Rows are points. The last column is the point's height on a tilted bowl or saddle (a function of degree 2), plus a little noise. Count its main directions that bend up, bend down and stay straight.

Points (11 x 3):
[[ 29 -16  13]
 [-31 -14  -3]
 [  0 -19  25]
 [  2   8  37]
 [ 58 -26 -51]
 [-25  11  23]
 [  6 -29   7]
 [-20  -8  21]
 [-37   5   1]
 [-12 -46 -42]
 [  6  60 -60]]
Directions: 0 up, 2 down, 0 straight

Points (17 x 4):
[[ 35 -13  18   8]
 [ 33  24   7 -32]
 [ 24  -8 -47   9]
 [-39 -45 -54   2]
 [  1 -11  38 -15]
 [ 37  -7  -2   9]
 [ 28  40  -6 -40]
 [ 49 -16 -26  60]
 [  2  -8 -38 -13]
 [ -5  -3  36 -15]
 [ 14   7  20 -25]
 [-14  46   0  16]
 [-50 -14  36  32]
 [-60  20 -35  60]
 [-14 -16   2 -13]
 [ 60  55  31 -47]
 [ -4 -30  42  -6]]
Directions: 1 up, 0 down, 2 straight

Points (22 x 5):
[[-17   3 -18  41  24]
 [-38  15   2 -12  22]
 [-26   0 -15 -25  17]
 [  3 -13 -27  25  10]
 [ 15  33 -10  -9  22]
 [ 41 -29  18 -28  40]
 [ 10 -18   8  36  16]
 [ 32   5  20  -2  20]
 [-25 -13  32 -11  24]
 [ 41 -12 -16  15  22]
 [  4 -23  16  28  13]
 [-39 -13  -3   9  16]
 [-17  24  20 -60  60]
 [  8  13 -25  13  16]
 [-37 -21 -13  11  12]
 [ 20  15  -5  18  14]
 [-32   7  17  -2  17]
 [ 52   5 -28   0  42]
 [-45 -16 -18 -16  19]
 [ 13 -33 -25  15   2]
 [  3 -23  14 -35  23]
 [ 34  -9  -9 -24  26]]
Directions: 3 up, 0 down, 1 straight

Points (39 x 7):
[[ -1 -38  13  12 -18   7   0]
 [-25  -7   7  -4  -1 -12   6]
 [ -7   7  25  12   9  23  17]
 [ 33  40  29  -9  -6  21  11]
 [  2  42  -7 -22 -29 -11 -12]
 [  7   7  18  27  15 -12  20]
 [-21 -39 -16 -31   0  18  17]
 [-10   5  17 -29  -3  21   3]
 [ 55  37  -7 -13 -17  -2  12]
 [ 13  -7  19  -7   5  -9  19]
 [ 44  24  16 -27  38   5   1]
 [-15  11 -15 -18  15  -4   9]
 [-29  10 -28   6 -27 -15  -2]
 [  6  -4  -3 -19  -1 -14  12]
 [-27   0 -48 -10  34  17  23]
 [ 13 -51  10  15  16  60 -60]
 [-35  24  15  -6  21  45 -22]
 [  2  14  29 -11  -2   2  16]
 [ -5 -18  30   7 -16  -5  24]
 [-12  -9  -4  17  34 -27  -5]
 [ 26 -36  -9 -15  -3  17  -5]
 [ 15 -21  28  -2  56  26  -2]
 [-15  -3  12   3  24  25   0]
 [ -8 -19 -13  -1  -2 -54 -12]
 [ -3 -25   4  22 -38   8   3]
 [-23  26   6  28  -4 -30 -13]
 [-15 -15  14  33 -23 -37 -10]
 [-17  10 -34  23  19 -16  -6]
 [ -4 -13  -6 -13   1   4  12]
 [ -7  -8  15   5 -13 -15  11]
 [ -9   2  10 -26  17 -10  14]
 [ 43  -6   4  46  14 -26  11]
 [ 10 -19  44  17   3  16  39]
 [-29 -25   1 -16 -13 -12   8]
 [  5  21  34   2 -19  41  27]
 [ -8   0  -9 -28   1  -6  13]
 [-14   7 -12   6  -6   8  11]
 [ 11  36 -43   7 -26  -4  49]
 [ 20 -21  10  37  13 -19   5]]
Directions: 2 up, 3 down, 1 straight

Points (68 x 9):
[[ 17   9 -23  14  32 -14   5  21  -8]
 [-22  24  25  13 -10 -31 -16  20 -17]
 [ -5 -19  21  -2  15 -12 -29   1  -8]
 [  1  43  14 -41   2  30   8   0  16]
 [ 17 -30  43 -11   9  -5   7  -4   1]
 [  0  -2  -8 -15  -5   5   3 -10  -8]
 [ 33  -6  31 -11  -4 -12 -12 -19  -4]
 [ 28  10 -38 -18 -14 -12  16   9 -41]
 [ -2 -51  13  -1 -10 -18  -6  -5  13]
 [-10   3  11  -2 -25  15  38 -11 -22]
 [ 13 -13 -12 -50  12  -4   1 -15  -9]
 [ 15  14 -12 -16   8 -25 -12   8 -21]
 [-34 -17  30  14 -15   0 -35 -12  -2]
 [ 50 -15  33   7 -11 -17   1   1 -10]
 [  3  28   1  33  -6   2   1  58   8]
 [ 19  -3  23   4   3  -3  25  -7  -9]
 [-17  31  27  20 -37  13   2  -7  16]
 [  4 -10  25 -44  -3 -35 -22 -10 -16]
 [-23  14  18 -18  12  19  23  -6 -12]
 [-10  -2 -36   2  15 -14  15 -10 -25]
 [-11  -9 -46  43  46  12  16  10 -17]
 [  9 -12  11   3 -22  -3  12  35 -16]
 [ 17  -2 -16 -24  31  30 -18 -20  -9]
 [-32   7  -5   4  27  -9  -2  -8  -3]
 [ 14  14   1   5  27  -9  16  19  -2]
 [ 16  21 -18  -1  26  34   6 -27 -21]
 [ 32 -34 -22   5  -8  22  15   0 -24]
 [ 15 -11  22 -32 -45  16  -3  15 -14]
 [-16  29  10 -49 -12  12  13  29  -1]
 [ 42  24  12   1 -10 -23  -1 -60  -5]
 [-12  11  17  -6   5 -17  39   0 -14]
 [ -1 -10  39 -10 -48   2  -9  -2  -4]
 [ 12  30 -15  -2 -47  11  -2  -9   9]
 [-19   2 -16   9  -4  15   6  15 -12]
 [ 26  -7   5   3 -29 -46 -15  46 -60]
 [ -3   7  -4  19   8  -4  -7 -14  -5]
 [-25  12  17 -14   7  13 -18   7  -3]
 [ 11  10   2  -3  20  26 -16 -35 -10]
 [ 10 -19 -16  16 -24 -20   7  31 -27]
 [ 33  13  15 -43   1 -12  -8  10  -5]
 [ 25   1 -10 -21   6   4  39  -4 -24]
 [  7  -1  20 -14 -14 -21 -23 -14  -4]
 [-34   6 -31  -6   9   1   0  38  -9]
 [-21   0 -24  10  29  20  -8 -13 -17]
 [ -4 -32   8  10  18 -12 -12  -4   4]
 [-23  18  -3  16  -4  -4   2 -13   4]
 [ -2   0   0  23 -15 -13 -17  -8  -3]
 [ 14 -13 -37 -24   8   8  -1   2 -21]
 [ 24  -6 -19  34  -3  -8  -3 -13 -20]
 [-12 -18 -12   6 -12  -6 -46 -16 -13]
 [ -7 -15   3  28  -3   9  16   3 -11]
 [ 29 -26  32 -19  -4 -18   9 -15  -2]
 [ 22   6  41  10  13   3 -27   3  -5]
 [ -1 -21  36  17 -32  10  -3  20 -21]
 [ 23 -19   0 -35 -10 -22 -24 -31 -14]
 [-27 -12   1 -30 -19  -5 -13  10  -5]
 [  8  -5   5  12 -15 -10 -14 -16  -2]
 [  8   9  31   6   9 -22  18  26 -18]
 [  2  -6 -33  20  13   9 -38 -17 -26]
 [-52   2   8  40  25  -1  -4 -15  -2]
 [ 17 -20 -21   8  14  10   1  11  -4]
 [ -5   7  13  23 -14  25  31  15 -24]
 [  3   0  16 -15 -17 -13 -22 -12   0]
 [-23   8  15   1   6  -3  19   0  -5]
 [  6 -13 -26   2  30  13  15  13  -1]
 [-10  -9  28  -5  14   0   6 -10  -2]
 [ 10  -7   4   0  23  -2  -9 -43 -11]
 [-11   0  -6  -7  -4  46   4   1 -23]]
Directions: 2 up, 4 down, 2 straight

Points (68 x 9):
[[  4   0  -4   8 -31  18  31   6  -7]
 [ -4  11 -25 -13 -39   7   1 -33 -10]
 [  2 -54 -22  28  25  13  -3  26   2]
 [-19 -16  14  11 -22 -14   6 -14  -1]
 [ 13   9   6  30  -3  16 -29  32 -17]
 [ 23  21  -8   3  12  -5  29  23   4]
 [ -2   1  15 -48  22 -25  -2  27 -42]
 [  0  11 -10  14 -21  -6  -8 -46 -20]
 [  9 -18 -44   7 -52  -2 -37   5   2]
 [ 58   5   3  -7 -12  60   3   3 -10]
 [-17   7   3 -25  20  11   5  11 -13]
 [-12 -33  -5  16  11  -3  31   2  -2]
 [-10  -8  29  -8   1  -1 -22 -16   2]
 [ 29   1   8 -11 -22  -8 -24  -1  -5]
 [-15   3   2  -3  23 -23  18  -2 -16]
 [ 12  -6  39  18  13  -6   4   5 -28]
 [-12  33  31   3 -13   4 -19 -19   4]
 [ 13  16  29   9   7  -9  -2   1 -18]
 [ -2  33 -15 -11  20  -5   5  10  -8]
 [ 16 -24  -2 -10  14 -12  15  22 -12]
 [-31 -18  -9   7  15 -14   0 -19  -3]
 [  1   2  14  11  -3  15 -22  12   1]
 [-15  -9  -2 -17  -4   5   9   7  -5]
 [ -5 -16 -24  27 -24  37  19 -10 -14]
 [-24  19 -31 -17 -18  -2   0 -17 -17]
 [  4  -2 -17 -29   1  -7   0  13  -6]
 [  7  10   4 -12   6  20  31  -8  -5]
 [ 53  -8   3 -13   9 -23 -14 -14 -32]
 [ 13  21  11  23  16 -45 -14 -11 -58]
 [  3   4   3 -19 -20  21 -34 -10  12]
 [-10   6 -11  27   6  -6 -16   4  -5]
 [-24 -16  23   1  -6   3 -15   7   8]
 [  4   1  14 -22  -1 -24 -13 -15 -14]
 [ 14  12  -3  -5 -31  -4   5  -6   5]
 [ -5  -8   2 -18 -14 -35  28   3 -18]
 [  1 -18  38   3  -4  20  -2 -16 -11]
 [ -6  18 -15  16   4 -12 -10 -12  -9]
 [ -3 -10  -5   1   5 -12  -8  47 -21]
 [ 11 -19  -3  24 -12 -15 -29  -8  -8]
 [ 11  17 -53   0 -30  -5 -21   4  -3]
 [ 26  -8  24   9  17  16 -14  21 -23]
 [ 31 -20 -11  12  37   2   3  -4   9]
 [ 27  21  -3   3 -37  -1  -2   0  11]
 [ 10  -9   9  13 -35  -5 -10  33  -1]
 [-18  -5  23  13  25 -21  42 -15 -26]
 [ -8 -14 -53  12   0  17 -30  16 -23]
 [-12 -35  11 -12  14 -19   0  35 -15]
 [-18 -26 -30  15   1  27 -20 -39   1]
 [-19 -34   8   3   2   3  -1 -21   8]
 [  2 -26  15  -9  -6   6  11 -11 -10]
 [ 31   7 -15  29   8  12  -3  23   0]
 [-21  -8  16 -21  -3 -15 -17 -29  -2]
 [  4 -12 -18   2   0 -22  22  21  -6]
 [ -6  11  -2  -1   9 -30   6  12 -15]
 [ 24   2  16   6 -14   8  24  -5 -14]
 [-25 -11 -20 -41  35   2   9  46 -60]
 [-26  -9 -39  50  -8 -35  -2  25 -26]
 [ -8  39  -6 -12 -25  -8  23  -7   3]
 [-25   1  15  -2 -11  17 -23   4  10]
 [ -8 -17  12  25  -2  -5  27  -5  -8]
 [  6  25   5  30 -21   1   8   8  12]
 [-17   3  25 -17  12  -9 -44  -1  -7]
 [-33  31  17  17 -37   6   0  17  26]
 [ 19   6   3  11  22  27  10  19   3]
 [-13 -22  -7   1  17  29 -32  28 -13]
 [  4  -3  43   1 -20  -5   4  21 -21]
 [  5  -3 -30  -5 -11 -25 -24 -11  -8]
 [-30   2 -11 -21  -5 -13  -7 -26 -13]]
Directions: 2 up, 4 down, 2 straight
